Each row is a point. The points of each table are mixes of a few directions, plus a little noise. How many directions does each table use, and how many do they share? Where both have some left over, give the other angles between the two spaces (their principal angles), to ten degrees, smallest first.

First:
[[  0.0   0.3   0.2]
 [ 18.0  30.7  13.8]
 [-25.5 -43.5 -19.6]
 [-13.1 -22.3 -10.1]
 [ 12.5  21.4   9.6]
 [  5.6   9.6   4.3]
 [  2.2   3.9   1.7]]
Second (6 x 3):
[[ -8.1   1.1  -4.7]
 [ 44.2  -5.5  25.3]
 [ 13.2  -1.7   7.7]
 [-36.0   4.6 -20.6]
 [-18.6   2.4 -10.6]
 [  5.2  -0.6   2.8]]
Directions: first 1, second 1, shared 0; angles 60

First, 8 rows:
[[ 17.4   2.8  24.6 -32.5]
 [ 10.1  -4.8  20.0 -13.3]
 [  4.2  -1.1  11.6 -21.2]
 [-13.1  -7.6 -19.1  41.2]
 [ 11.1   2.7  12.1  -7.7]
 [-18.0   7.4 -23.4 -13.8]
 [-13.5 -13.7 -10.9  29.0]
 [  1.8  15.6 -15.0  18.6]]
Second, 5 rows:
[[ 29.7 -20.1  -5.5   5.3]
 [ -4.9   3.1  13.2   6.5]
 [-16.0   8.3 -43.9 -31.6]
 [ -3.4   2.9  17.2   8.7]
 [ -6.7   5.2  19.7   9.5]]
Directions: first 3, second 2, shared 1; angles 90

First, 9 rows:
[[-31.8 -17.2 -22.1 -39.6  39.3   3.5]
 [-12.4  -6.9  -8.8 -15.5  15.4   1.2]
 [-15.1  -8.0 -10.3 -18.5  18.7   1.4]
 [  6.4   3.3   4.3   7.7  -7.5  -0.6]
 [ 30.9  16.5  21.7  38.5 -38.0  -3.4]
 [  9.7   5.7   7.4  12.4 -12.1  -1.1]
 [ 25.0  13.8  17.7  31.5 -30.9  -2.5]
 [ -6.5  -3.2  -4.6  -7.8   8.0   0.7]
 [ -6.2  -3.7  -4.3  -8.0   7.7   0.6]]
Second:
[[ 24.1  12.7  17.0  29.8 -29.6  -2.9]
 [ 26.6  14.6  18.4  33.3 -32.6  -2.7]
 [ -8.4  -4.1  -6.0 -10.3   9.8   0.8]
 [ -8.1  -4.1  -5.4 -10.5  10.6   0.6]
 [ -0.7   0.1  -0.4   0.2   0.3   0.1]
 [-18.0  -9.7 -12.6 -22.1  22.2   2.0]
 [-30.0 -16.3 -20.9 -37.5  36.5   3.8]
 [ 14.1   7.8   9.7  17.8 -16.8  -1.3]]
Directions: first 1, second 1, shared 1

First, 10 rows:
[[-14.0 -18.0 -26.4 -22.1   3.9  -1.7   7.8  33.6]
 [ -5.4  -8.0 -10.4  -9.4   1.3  -0.3   2.5  14.0]
 [ -6.3  -8.7 -11.9 -10.1   1.8  -0.8   3.9  14.1]
 [ 18.5  23.8  33.6  28.4  -4.5   1.5 -10.9 -42.7]
 [  7.6   8.8  12.2  10.0  -1.8  -0.9  -3.7 -15.0]
 [ 19.4  24.5  36.0  29.2  -4.8   1.3 -10.1 -43.8]
 [  6.0   8.8  13.0   9.6  -1.4   0.8  -3.0 -15.7]
 [ -8.8  -9.9 -15.3 -12.3   2.0  -0.6   5.7  18.7]
 [-20.8 -28.1 -39.6 -32.8   4.6  -1.9  11.9  50.2]
 [  5.1   7.0   9.0   8.6  -1.9   0.2  -3.4 -11.4]]
Second, 7 rows:
[[ -3.6  -6.4 -17.3 -10.4  -4.3  -1.8   6.4   6.5]
 [  9.9  17.8  46.3  27.5  11.1   4.5 -17.6 -17.0]
 [ -7.8 -14.3 -38.6 -22.8  -9.1  -4.0  14.2  13.6]
 [ -9.6 -16.3 -42.4 -24.7  -9.6  -4.6  16.4  15.4]
 [ -3.5  -4.8 -12.4  -6.9  -2.7  -0.9   5.0   4.2]
 [  3.9   7.2  17.9  10.5   4.1   1.7  -6.2  -6.6]
 [ 10.2  17.8  48.5  28.3  10.8   4.5 -18.7 -17.0]]
Directions: first 1, second 1, shared 0; angles 30

First, 8 rows:
[[  4.8   7.5 -18.1  -7.3   4.3 -17.4  -4.4   4.2  -0.4]
 [ -0.7 -15.0  -4.4 -11.1  13.4  -6.8  -7.7  -6.3 -16.9]
 [ -7.7 -18.8  32.2  12.2  -1.3  29.4   0.4  -8.6   1.9]
 [  6.4  17.5 -30.7 -12.9  -1.2 -27.1   3.2   7.9  -6.2]
 [ -8.6   8.5  22.7  12.7 -30.1  28.6  31.8  -0.3  -6.4]
 [  5.9   5.4 -25.2 -14.1   9.3 -25.6  -7.2   3.3  -6.4]
 [ -9.2 -15.5  50.0  28.3  -7.8  46.4  -0.8  -6.5  24.5]
 [  9.2  10.0 -25.6  -8.7  12.4 -26.9 -15.5   6.8  10.1]]
Second:
[[ 33.4  25.7   1.2  24.2  26.9  -2.5  -0.7  40.4   5.4]
 [-19.4 -12.1   4.4 -31.2  -5.5   6.4   9.2  -9.6   4.8]
 [ 22.2 -13.6   2.1 -10.8   4.3  25.9   1.3  14.6 -11.3]
 [-27.4  10.9   5.2  -8.4   0.4 -15.8   2.5 -10.2   9.1]
 [  4.0  -9.3 -18.9   5.1  -3.5   5.4  12.5  -6.4  11.3]
 [ -5.0   6.5  31.9 -27.4   0.4 -13.9 -11.7  20.9  -5.7]
 [  2.8 -16.3 -25.4  19.9  -0.7  36.5   4.9 -29.8 -15.2]
 [-13.0 -23.3  -4.1  -8.3 -25.5  -3.8  -2.0 -25.4  -3.1]
 [  1.3  29.8   4.3  38.2   3.0 -38.4 -16.7   6.5   4.0]]
Directions: first 3, second 5, shared 0; angles 30, 80, 80

First, 9 rows:
[[  3.8  23.8   6.2  25.6   9.4  -0.3  -1.8 -17.0  -9.5   9.1 -18.2]
 [ -9.0 -54.7 -10.1 -59.6 -23.1   2.4   3.0  39.3  19.4 -23.5  40.5]
 [  1.1  13.6   3.7  14.4   5.1  -0.5  -0.4 -10.2  -4.9   5.7 -10.6]
 [ -0.3  -5.0  -1.0  -5.4  -1.8   0.3   0.3   3.4   1.4  -2.6   4.3]
 [ -0.9  -5.1  -0.5  -5.6  -1.9   0.2   0.9   3.5   1.5  -1.7   4.8]
 [ -5.2 -29.0  -6.0 -32.6 -11.6   1.2   2.5  20.9  10.8 -11.5  21.9]
 [ -1.4 -15.4  -3.1 -18.1  -7.3   0.7   1.1  12.1   5.7  -6.1  12.4]
 [  6.2  37.7   6.8  40.6  16.1  -1.6  -2.4 -26.6 -13.2  15.6 -27.7]
 [  5.2  33.9   7.2  37.3  14.3  -1.9  -3.1 -24.8 -12.7  13.5 -25.0]]
Second, 8 rows:
[[-26.1   1.0 -15.9  29.7   2.2  -3.7 -11.3   4.4  22.5  10.1   4.9]
 [  5.3 -14.7   3.9 -22.2  -8.0  -2.1  12.7   9.8   0.7  -7.0   8.2]
 [ 10.7 -13.3 -11.4  -9.2  -5.9   3.6 -22.2 -13.8  -7.0 -14.3  -2.3]
 [ 10.9 -18.4 -10.9 -14.5 -10.1  -4.9  17.4  -4.6 -11.0   3.5 -13.4]
 [-19.2  20.3 -28.7  74.4   8.0 -12.6 -15.7 -33.3   8.8  23.8 -33.2]
 [ 10.4   7.4  34.7  -5.7  -2.4  -4.9   6.1   5.3  13.1 -25.6  23.3]
 [ -1.3   1.0  -4.1 -13.6   4.7   8.2   0.5   7.2 -10.3   9.6  -3.2]
 [  9.4  16.8  32.8 -38.4  12.3  16.9  12.6  23.7 -15.4   0.2  15.6]]
Directions: first 1, second 5, shared 1

First:
[[ 10.4  21.9 -11.1  23.7  13.2  25.1  -8.9  -6.3 -26.1  -2.0  -1.2   7.7]
 [ 14.4  11.7   0.7   8.1  -7.7  22.8   3.0  19.7 -23.4  12.3  -6.5 -11.7]
 [ 23.3  27.3  43.8  12.8  11.8  20.9  29.6  14.3  40.6  -0.3   6.5   0.5]
 [ -6.2 -13.1  -6.2 -30.8   1.7 -31.8 -13.6 -25.6  19.2   2.6 -10.0  -6.0]
 [ -7.8  -8.3  -6.6  -2.8  -1.4  -7.1  -3.7  -3.6  -2.9  -3.0   1.9   2.7]
 [-13.7 -12.3 -33.6  -9.2   4.1 -19.1 -29.3 -30.5 -20.9  -4.1  -6.0   5.8]
 [-31.6 -38.7  21.9  -0.9 -22.6 -20.4  31.9  33.9  32.0 -15.2  28.3   9.3]
 [-14.8 -22.1 -26.3 -15.6 -13.0 -17.3 -17.4  -5.6 -24.4   4.0  -7.0  -6.3]
 [ 21.5  26.1   1.8   9.5   9.8  22.8  -2.8  -1.9 -11.3   7.9  -9.3  -4.7]
 [  4.1   6.0  16.1   4.4   4.1   3.7  10.6   3.3  18.2  -2.5   4.9   2.9]]
Second (9 x 12):
[[ -5.1  -5.7  10.5  -1.6  -1.4  -6.9   9.0   3.9  18.7  -3.9   6.7   3.3]
 [  2.3   2.4  -9.3   0.9  -0.5   4.6  -7.4  -1.8 -15.4   4.0  -4.6  -2.6]
 [  0.3  -7.0 -10.3  -6.8 -11.9   1.4  -6.2   9.1 -19.6   9.4  -7.1 -11.2]
 [ 16.4  17.8 -15.5   4.4   4.4  18.8 -15.6  -4.5 -33.0  12.1 -16.0  -9.6]
 [-10.0 -26.5   9.7 -19.7 -27.7 -14.6  13.0  28.9   6.6   9.8  -0.3 -16.2]
 [ 18.8  45.7  -4.2  31.7  45.7  23.7 -13.8 -43.9   3.6 -16.1   2.0  26.9]
 [-26.6  -7.8   3.9  16.0  23.4 -20.7   3.2 -30.1  38.7 -35.0  27.2  38.6]
 [ -3.8 -22.5  19.0 -21.3 -26.9 -11.4  19.8  32.6  15.9  11.2  -0.4 -18.7]
 [  6.8   2.7  -4.8  -3.3  -5.2   6.5  -3.7   6.1 -14.4   8.6  -8.6  -9.4]]
Directions: first 4, second 3, shared 3

First, 10 rows:
[[ -7.7  18.1   0.5   6.9   8.2   6.2 -22.0  10.8   0.1  11.6   5.9  13.1
    5.0  -5.1 -16.7  14.0 -14.1   6.8]
 [ 21.4  11.5 -24.9  -1.2  44.8  25.0 -22.4  -4.4  -3.7  26.5 -50.4  14.3
   61.6 -16.6 -28.6  57.5   9.9  12.2]
 [  4.4  15.2   3.8  16.2   0.7 -10.9 -23.0  -6.2  -1.0   3.5  13.9  17.5
   -6.0  -5.1 -12.0   6.6 -19.3   7.8]
 [ -9.4   1.2   1.9  -5.7  17.8   4.1  16.4  13.2 -12.2  -3.0 -26.3  -1.8
    5.9   3.7  -1.6  12.3  12.2  -4.9]
 [-13.1  -1.6   4.5  -7.5 -17.6  13.6  -9.4  16.7   9.9   7.6  29.9  -6.0
   -8.8   2.7   1.4 -17.2 -11.2   1.6]
 [ 23.0 -20.1   0.3   4.1 -17.3 -26.2  17.5 -34.2   3.2 -20.1   3.7  -8.9
  -13.8   3.2  22.4 -20.3  11.1  -4.1]
 [ 23.3  -5.0  -4.4   9.8   1.9 -19.0   0.6 -29.6  -1.8  -8.4 -10.5   4.0
    3.3  -3.5   5.2   2.8   5.3   1.6]
 [ -2.0 -19.1  16.9   1.8  -7.7 -39.7  54.2 -16.6 -15.6 -42.6 -15.2 -14.5
  -36.4  16.7  31.6 -26.4  23.8 -20.5]
 [-13.5  -5.8   2.0 -12.2 -20.5  21.1  -7.4  19.6  11.5  10.9  29.1 -10.3
   -4.3   2.0   2.1 -17.8  -9.5   1.7]
 [-23.5   1.7   3.3 -13.4  -9.6  25.2  -3.6  30.6   4.4  13.2  17.7  -7.4
   -1.8   4.7  -3.1  -8.5  -6.2  -0.3]]
Second:
[[ 13.1 -13.9  20.2  -6.2  15.9  -1.3   9.6   2.0   5.1 -17.9  38.1  -4.9
  -11.6  27.4  -0.2  -0.9   4.7  23.2]
 [ -5.2   6.1  12.4   1.6  -6.3   3.3 -11.2  -2.2  -0.6  -8.1  14.3  -1.8
    2.4 -19.9  -1.4 -11.0  17.5 -27.5]
 [  7.0   7.2   5.0  -3.6  -5.4   0.0  -0.5   0.4  12.4  -0.9  -3.4  -2.3
    4.1   0.6 -12.5   3.0  -2.4 -26.9]
 [  6.4  12.0  12.9  -5.2  -8.7  11.3  10.7  -5.2 -10.0   8.4  15.1  12.8
   -3.6  16.2   2.5 -25.9  -0.7  11.3]
 [-29.3  16.6  10.0 -16.9  -8.4  25.4  -6.4 -29.9 -43.0 -18.4  31.4  17.0
   -8.0 -23.7  26.7 -23.3  28.8  43.2]
 [-11.0  10.0 -47.6 -12.2  -4.7  -7.8  -3.5  -7.9  15.6   9.9 -77.1  -6.4
   15.5 -14.4 -12.6  58.0 -32.2  -5.3]
 [ 11.7 -25.2  -3.2  12.7  31.0 -24.4  20.7   9.0   7.9  -8.3  18.2   1.5
  -10.9  25.2  -6.0 -34.4   2.5   7.1]
 [  8.2  -6.9   6.9  18.0  -5.5  -1.7  -9.8  18.5   4.4  17.4  -3.5  -6.6
    3.2  -2.4   2.6   2.9  -3.1 -15.9]
 [  0.5  -5.1 -14.6  11.0  -5.8  -4.3 -10.7  13.8   8.8  18.3 -34.0  -9.6
    7.9  -9.8   0.1  30.1 -14.1  -8.5]]
Directions: first 4, second 6, shared 0; angles 50, 60, 90, 90
